Each point is reached from the start by the listed moves, each made 0, 1 or 2 times, or once backwards (-1), plus a little noise. Say if it took an odd or an even number of moves. Then give how often each move was made.

Moves:
(1): [ 3.3 -2.5 -2.8 -3.0 -0.6]
(2): [ 1.5  4.2 -0.5 -2.3  0.9]
Start: [-2.6 -0.4 -1.9  2.5  0.7]
Points:
[-2.5 -0.1 -2.0  2.0  0.8] => even (0, 0)
[-7.2 -2.2  1.3  7.7  0.6] => even (-1, -1)
[ 3.7  5.4 -5.5 -5.2  1.4] => odd (1, 2)

Moves:
(1): [ 3.5  0.6 -1.8 -0.4 -0.8  0.2 -0.6  1.1  1.0 -0.5 -0.9]
(2): [-0.9  2.4 -0.1  0.2  0.1 -1.0 -0.2  0.1  0.2  1.1 -0.8]
(3): [ 1.9  0.7  1.9 -0.3 -0.9 -0.6 -0.4 -1.0 -0.2 -0.6 -0.4]
(4): [ 0.7  0.3  0.1  2.7  0.3 -0.3 -0.3 -0.7  0.0 -0.4  0.3]
(5): [ 2.8  1.0  2.4 -0.6  4.4 -1.6  2.2  1.4  0.8  0.3 -1.4]
(6): [ 0.6  1.0  0.0  0.3  0.0  2.0  0.9  0.4 -0.6  2.0  1.3]
(7): [-1.3  1.4 -1.1  2.0 -0.8 -0.4  5.1 -0.8 -0.1 -1.5 -0.8]
(8): [-1.0 -0.4  1.0  0.4 -0.1  0.4  0.0  3.2 -0.7  0.3 -0.8]
(9): [-1.3 -0.1  1.3  0.9 -0.6  0.2  0.5  1.0  3.4  0.2 -0.1]
Start: [ 1.3  0.0 -1.4 -0.2  1.0  0.0  0.8 -0.1  2.2 -2.1  0.9]
Points:
[ 8.5 10.0 -5.5  4.4 -6.3  2.6  2.3  0.6 -2.1  0.2 -0.9] => odd (2, 2, 2, 1, -1, 2, 1, 1, -1)
[-3.8  4.9  2.0  7.2  3.8 -5.6 12.7 -1.5  5.9 -5.5 -2.6] => even (-1, 1, 0, 1, 1, -1, 2, 0, 1)
[10.7  8.1  4.1  7.5  6.1 -7.9 12.5  2.1  4.1 -7.6 -7.4] => even (1, 1, 2, 2, 2, -1, 2, 1, 0)

Moves:
(1): [ 2.7 -1.1 -0.5  0.6 -0.4  1.6 -0.2 -0.6 -0.1 -0.9 -1.2 -0.7 -1.1  0.2
 -0.5  0.3  0.6 -1.6  0.3]
(2): [ 0.8  2.5  0.6  0.2  1.0 -1.1 -0.3  0.0  0.3  0.7  1.1  0.7  1.1  0.5
 -1.1 -2.0  1.2 -0.7  1.7]
(3): [-0.7 -0.4  1.8  0.7  1.3 -0.8  0.1 -0.7  0.5 -1.8  0.0 -0.2  1.7 -0.3
  0.9 -0.2 -1.4 -1.4 -1.6]
(4): [ 1.8 -1.4 -0.2  2.2  2.1  0.9  1.4 -0.9 -0.9  2.0  1.3 -0.6 -1.3 -0.6
  0.5  1.8 -0.4  0.0  0.3]
(5): [-0.6  1.0  1.7 -1.4  1.6  1.3  1.5 -0.4  0.2 -1.0 -0.2  0.7 -1.6  1.3
  0.6  0.0 -1.4 -0.4 -0.6]
(6): [-1.1  0.7  1.8  0.4 -0.2  2.0  0.0 -0.4  0.4 -0.1  1.0  0.4 -0.8 -0.9
  0.4 -0.1  1.4  0.1 -0.8]
(7): [-0.2 -0.1 -1.0 -0.1 -0.8  0.4  1.9 -2.1  1.5  0.9 -0.7  1.7 -0.2  0.8
 -1.3 -0.2  0.0  0.3 -1.2]
(8): [-0.2 -1.0  1.3  0.0  0.1 -0.2  2.4  3.1  1.2 -0.4  0.4  0.2 -0.2  0.1
  0.1 -0.7  0.6  0.8 -0.7]
(9): [ 0.4 -0.3  0.4 -1.1  1.6  0.2 -1.4 -1.3  2.4  0.6 -0.5 -1.1 -0.2 -0.2
  1.1 -0.4 -1.2 -0.2 -0.2]
(10): [ 1.3 -1.0  1.3 -3.1  0.6 -0.5 -0.7  0.4 -1.6  3.0  0.9 -0.1  0.0 -0.7
 -1.1 -0.5  0.5 -1.3 -0.2]
(11): [ 0.3  0.1 -2.0 -1.8  0.6 -0.6 -0.2 -1.0  0.7 -0.4  3.2 -0.9  1.9  0.5
  1.3  1.6  2.8  0.9 -0.2]
(12): [-1.3 -1.1  0.2 -0.2 -1.9 -1.4 -0.8 -0.3  1.5  0.1  0.3  1.6 -1.4  0.6
  0.6  0.5  0.5 -2.2  2.5]
(13): [-1.7 -1.0 -1.7 -0.2  0.7  2.4 -1.4  1.4 -0.2 -0.3  0.5  0.8  2.1 -1.2
 -0.4  0.0 -0.6 -1.9  0.7]
(14): [-0.1  0.0  0.9  0.2 -1.2  0.5 -1.0 -0.4  0.5  0.1  0.5 -1.3  0.3  2.8
 -1.8 -1.7 -1.0  0.1  0.1]
(15): [-0.2  0.6  0.0 -0.2 -0.7  0.4 -0.4  0.0  0.5  0.7 -0.3 -0.3  0.4  1.5
  1.3  0.1  0.3 -0.3 -1.2]
(16): [-0.6  0.9 -0.1 -0.5 -0.2 -0.7 -0.2  0.2  2.0  0.2 -0.3 -1.1 -0.1 -0.5
 -0.9  2.7 -0.6 -2.0  0.5]
(17): [-2.0 -1.0 -0.2 -0.5  2.8  0.4 -0.5 -0.1 -0.1  0.0 -0.7  0.0  0.1  0.0
 -1.4  0.0  1.2 -0.7 -0.7]
(18): [-0.3 -0.5  1.1 -0.9 -0.2 -0.4 -0.3 -0.3  0.6  0.4 -1.1  0.7  1.2  0.6
  0.7  1.4  0.2  0.4  0.9]
Start: [-3.7  1.2  0.3  1.0  1.3 -0.7 -0.5  0.2 -0.2  0.3 -0.4 -0.5 -1.7  1.1
 -0.4 -0.9 -0.6  0.0 -1.3]
Points:
[-2.7 -1.6  2.5 -7.4 -6.1 -2.6  2.8  0.9 10.1  5.1 -0.7  4.1 -7.2 10.0
 -0.3 -9.8 -3.1 -1.5 -0.9] => even (0, 0, -1, -1, 1, -1, 2, 2, 2, 1, 0, 2, 0, 1, 1, -1, -1, -1)
[-13.1   0.2   8.8 -14.3   6.7  -5.0   3.7  -1.5  14.5  -0.6   2.1   3.2
  -3.1   6.7   5.7   4.8   7.9  -6.0  -7.0] => even (0, 0, 1, -1, 2, 1, 1, 2, 1, 1, 2, 2, -1, -1, 2, 1, 2, 1)
[ -8.3  -2.7   6.2  -7.0   6.8  -1.2 -10.4   1.4   4.9   6.7   6.5  -4.4
  10.0   5.5  -2.2   4.2  -0.4 -16.1   1.8] => even (0, 1, 2, 1, 0, 0, -1, 0, 0, 2, 1, 1, 2, 2, 2, 2, 1, 2)
[-10.7   6.3   2.9  -4.6   3.6 -10.8  -8.1   3.1   8.2   2.2  -1.2   0.9
   5.3  -1.5  -0.2   3.5   3.4  -5.0   7.3] => even (-1, 2, 0, -1, -1, 0, -1, 0, 1, 0, 0, 1, 0, -1, 0, 2, 1, 2)
[-11.9  -3.1  -2.0   0.5   1.4   8.2  -7.5  -1.3   4.5  -5.5   5.4  -4.8
   0.1   6.5   1.4   1.8   7.6  -3.7  -2.0] => odd (1, -1, 0, 0, 0, 2, -1, 0, 0, -1, 2, 1, 1, 2, 1, 0, 2, 0)
[ 6.4  3.1  4.6 -5.4  2.0  1.9  3.4  2.8  9.5  6.9 -8.0 -3.2 -5.2  5.9
 -2.3  0.3 -5.6 -4.7 -2.5] => even (2, 1, -1, 0, 1, -1, 1, 2, 2, 1, -1, -1, 0, 0, 2, 2, -1, 1)
[ -4.5   2.1   2.6   5.6   6.0  10.2  -5.1  -4.2   4.5   1.6  -4.1   1.4
  -2.3  11.4  -4.1   1.5  -5.7 -14.6   6.9] => even (2, 2, 0, 2, 2, 0, 0, -1, 0, -1, -1, 1, 2, 2, 2, 1, 1, 2)
